Each point is reached from the start by the listed moves, each made once or not at all, plus a little noise. Say if it took an odd or an even number of moves. Then give how often each move was made.

Moves:
(1): [-14 -31  46]
(2): [ 5 52 11]
Start: [-16  -6   4]
Points:
[-11  46  15] -> odd (0, 1)
[-25  14  61] -> even (1, 1)
[-15  -7   3] -> even (0, 0)
[-31 -36  49] -> odd (1, 0)

Moves:
(1): [ 10 -17 -24  19 -64   5   4]
(2): [-27  32 -40  20  -3 -19   1]
(3): [14 12 24 72 15  6 16]
(4): [-25 -34  21   9   0  -3  14]
(5): [ 14   8   2   4  -2 -60  -9]
(6): [  3 -18 -19  15  29   9  -1]
Start: [-28  19   8   3 -16  21  -3]
Points:
[-41  15 -75  57 -53  18   3] -> odd (1, 1, 0, 0, 0, 1)
[ 13   3 -10 114 -37 -15   8] -> even (1, 0, 1, 0, 1, 1)
[  0  -8 -34  39 -51 -24 -10] -> odd (1, 0, 0, 0, 1, 1)
[-13 -16 -35  35 -51  34   0] -> even (1, 0, 0, 0, 0, 1)

Moves:
(1): [ 14  27 -11  29 -23  16 -12  -1   3   4   3  -1  29  23]
(2): [ -1   6   1  19 -13  -4  -7 -24  38 -10   1  -5   1 -30]
(3): [ 21 -13  19   9 -26  10 -11 -10  10  -7   7 -10  15 -13]
(4): [ 10 -16  -8  -2   1 -14 -11  -7  -4   7 -17  18  -1  -8]
(5): [ -6  -8  27  18  25 -16  -4 -16  -1   8 -15  11 -18   8]
(6): [ 10 -25 -15  -4 -14   9 -17  -1  -9  -2 -18 -31 -26 -15]
(7): [-19   2  13   1   5  21  30  35 -35  18 -24   9  16 -25]
(8): [-16 -17  15  -9 -28 -13 -10  26   5  11 -14 -10   3  -1]
(9): [-31 -30 -32  30  45  12  17   0  18 -44  45  -8  -7  28]
(10): [ -2  -4  10   0   6  37 -17 -14  24  28 -15 -22  14  10]
(11): [ -1  17  -6 -11 -13 -17 -29  -6 -19  46  11 -14   9  -2]
(12): [ 17  18   5  11  11   4 -35  -2  14 -30  11   2   6 -14]
Start: [ 11   5   3   7  -9 -14 -11  -7  16  19 -11 -21 -16   3]
Points:
[ 54 -11  22  56 -43   3 -58 -38  17  23 -35 -52 -20   9] -> even (1, 0, 1, 0, 1, 1, 0, 0, 0, 0, 0, 0)
[ 29  23 -20  38 -64  25 -93 -52  51  85 -29 -89   8 -10] -> odd (1, 1, 0, 0, 0, 1, 0, 0, 0, 1, 1, 0)
[-21   9 -28  71  -4  35 -38 -24  43  67  -5 -39  47  -4] -> odd (1, 1, 0, 1, 0, 0, 1, 0, 1, 1, 1, 0)
[  1 -11 -41  84   8  29 -43 -56  94   3   8 -36  17  26] -> odd (1, 1, 0, 1, 0, 0, 0, 0, 1, 1, 0, 0)
[  15    7   36   58  -53   13 -119  -18   27   98  -89  -60   18  -50] -> even (1, 1, 0, 1, 1, 1, 1, 1, 0, 1, 1, 1)
[ 28  -4 -19  46 -55  17 -28  -9  10  35 -72 -27   5 -49] -> odd (1, 1, 0, 1, 0, 1, 1, 0, 0, 0, 0, 0)
[ 35  -3  43  47 -24  41 -62 -27  58  26 -50 -25  36 -75] -> even (0, 1, 1, 1, 0, 0, 1, 0, 0, 1, 0, 1)

Moves:
(1): [  6  23  -6  -4   8 -19 -14   0   9   1   2  -3   0   0  13  11  -1 -16
  -5  -4]
(2): [-11 -13  -8 -11   2 -17  24  -3  25  -1  15  -3 -15 -15 -29  30 -30 -13
  23  32]
(3): [  2 -19   8  -1 -13   8  -3 -33 -24 -16   7  -9  12  14  -7  -5  -6  -8
   8  17]
(4): [  3  -6   4  -1  27  -6  -7  -6 -27 -10   5  -9   0   6 -10  -3   0   6
 -14 -11]
(5): [  3 -18   2  12   2   7   3  18 -13   3  10 -10   6  -2  -4   9   1 -12
   8   9]
(6): [ 12 -11 -15  30 -15   7  14  -9  -2   3  12 -36 -25  18  -9  -1 -20  23
  11  24]
(7): [  5   8   1  -8   2 -13  21   9   4  -3  20   9 -18  11  -7  -7  -4 -15
   6   4]
(8): [-34  15  -4  14  -3  24   9  -6  -6  -2 -10  -7  10  -4  12  10  21  21
  25  12]
(9): [ 16  39  26   4  26  -7  33 -33  27   4  15  12 -29 -18  24  -2  23   2
 -18  -7]
(10): [ 10  20  11   8   9  -7  13  -6  -1  10  18   0   6   3   9  -3   5  11
 -29  23]
(11): [  7 -41   6  14  16 -28 -15  12 -17  13   0   0  11  -4   4  -8 -34   8
  17  -5]
(12): [ -8 -22  32 -28  -4 -12 -27  -1 -13  -7   2  -8 -20  18  16  17  22 -13
 -14   3]
(13): [  2  34   4  -5   1  27  -5 -19   5  -3  23 -14 -22   3 -11 -23 -23   7
 -11  17]
(14): [-25  -1  -5  22 -13  27   0  20  -1   7 -10 -11 -10  31 -19  24 -11  -9
   4   1]
(15): [  0 -14  -9 -11   5 -12   9  -4 -26  25   7 -28  -6   2  17  17  -5 -19
  -5  13]
(16): [-13   7  -7   5 -21  -5 -14  -4  10  -5   5 -11   7 -12  -8 -13 -15  -4
 -10  -6]
(17): [  1   5 -35  31   6  19  -8   5 -11  11   9  20 -12   6  -5  -6  12   9
  -6  -4]
(18): [  3  -4   0  -1  -1  13  -3 -17  -4   6  22  -5   5   5  -3  -6   2  14
   7 -12]
(19): [  1  12  10  -6 -13  -2  11   9   0   1   0  18  -3 -10  -4   8  -1   1
  13  -3]
(20): [  4 -20  -4 -10   5 -13  14   4   1 -11   5  10   7  -9  22  10 -17  -1
 -14  -4]
Start: [  6  16 -29  28  14   7  -5  -3 -20  -8 -16  -7   7 -21  -8  15 -28  19
  24 -11]
Points:
[-30 -14  24  47  52 -41  34 -46 -53 -22  88 -55 -19   4   6  85 -68 -13
  11  40] -> odd (1, 1, 1, 1, 1, 0, 1, 1, 1, 1, 1, 1, 0, 1, 0, 1, 0, 1, 0, 1)
[ 50 -52   6  56  59 -43  64 -55 -79 -11 121 -25 -67  -3 -14  48 -76  30
  14  51] -> even (0, 1, 1, 1, 1, 1, 1, 0, 1, 1, 1, 1, 0, 0, 0, 0, 1, 1, 1, 1)
[-19  68 -43  31  20  -7  45  -8  12 -19  73 -33 -11 -48 -11  41 -90  -1
  17  69] -> odd (1, 1, 0, 0, 1, 0, 1, 1, 0, 1, 0, 0, 1, 0, 0, 1, 0, 0, 0, 1)
[ -4  19  33  35   5  14 -28  15 -42  12  16 -23 -33  22 -12  31 -71  29
   1  25] -> even (0, 0, 0, 0, 0, 0, 0, 0, 0, 1, 1, 1, 1, 1, 0, 0, 0, 0, 1, 0)
[  13  -54  -21   26   32  -49  -11  -19  -72  -41   26  -18   25  -15
   -9  -13 -106    6   17  -14] -> even (0, 0, 1, 1, 0, 0, 1, 0, 0, 0, 1, 0, 0, 0, 0, 1, 0, 0, 0, 1)
